Each row of a before or after table is a point. One or more steps were done to the points. Then noise was added and the rows were shuffled. The steps act on how far a point lies along the listed directions, d1 being the first. What was done? A step turns or swaps two directions, mirrors them in a line or flattens them onto one, adds a multiple of one to another, or multiplies one. Angles are multiples of 10 degrees, from the lower direction toward the higher: turns from -170 to 170, lines from 10 to 170 but not 90. Use the fewest steps. Two steps may share a direction if one is a turn and the other turns, adds or multiplies; they go together, in the order done. Otherwise the lowest direction goes first.

Directions:
(1): [-39  28]
(2): [28 39]
Before:
[[ 24  14]
 [-42 -23]
 [ 37  23]
 [  1   0]
 [-60  15]
 [ -4 -12]
 [  1  -9]
 [ -2  -8]]
After:
[[ 24  12]
 [-46 -21]
 [  1  -2]
 [ 40  20]
 [-45 -23]
 [ -9  -2]
 [  0  -2]
 [ -5   0]]
Steps: flatten d1 and d2 onto the line at 120 degrees

Directions:
(1): [-48  26  11  29  18  34 -34  12]
(2): [  1  -2 -60  16 -33 -11 -27  30]
(3): [ 16  -1  43  32  -5 -49 -24  24]
(4): [-11 -43   5  36  -3  19  44  32]
(5): [ 12 -43  12  14 -28  26 -36 -41]
Before (12 x 8):
[[ -6  29  19  12   2  -9 -34  14]
 [  5  -7  18  17  -3  -3 -21   6]
 [ 19 -18  17  30  -9 -11   4   9]
 [  5 -22 -12   8 -26   4  -3  11]
 [ 10 -22 -16  20 -30   4 -28   2]
 [-22  10  14  36   1  12 -30  34]
 [ -1  -9   2  26  -1  21  12   8]
 [ -5   5  20  26  -6  -7 -35  18]
 [ 13 -21 -14 -10 -11   7  10  -9]
 [ -3  14  29  18  14   6 -33 -11]
 [  1 -15 -13  -8  -1 -13  47   9]
 [ 12   9 -25  12 -23 -31 -27  19]]
After:
[[ 23   3  37 -10   0 -23 -13 -11]
 [  4 -16 -22  11 -26  15 -29  -7]
 [-39  15 -13  22   7   4  -3  26]
 [-16 -12 -30  12 -12  29 -10   8]
 [  0  26  27  -5  19  18  -9 -28]
 [-12  -3 -12   7 -17  18 -23   6]
 [ 11  -9 -39  29 -34 -29 -18  40]
 [ 34  -4  38 -16  13 -12   7 -36]
 [ -1   8  20  27   4   3 -23   0]
 [ 25  27  58 -34  20 -22 -12 -32]
 [ 14  -5  23   0   1  -5 -13  -9]
 [ 34   5  30 -13  -4 -34   6  -1]]
Steps: turn d1 and d4 by -120 degrees; add 1.5 times d4 to d2; add -0.5 times d5 to d3
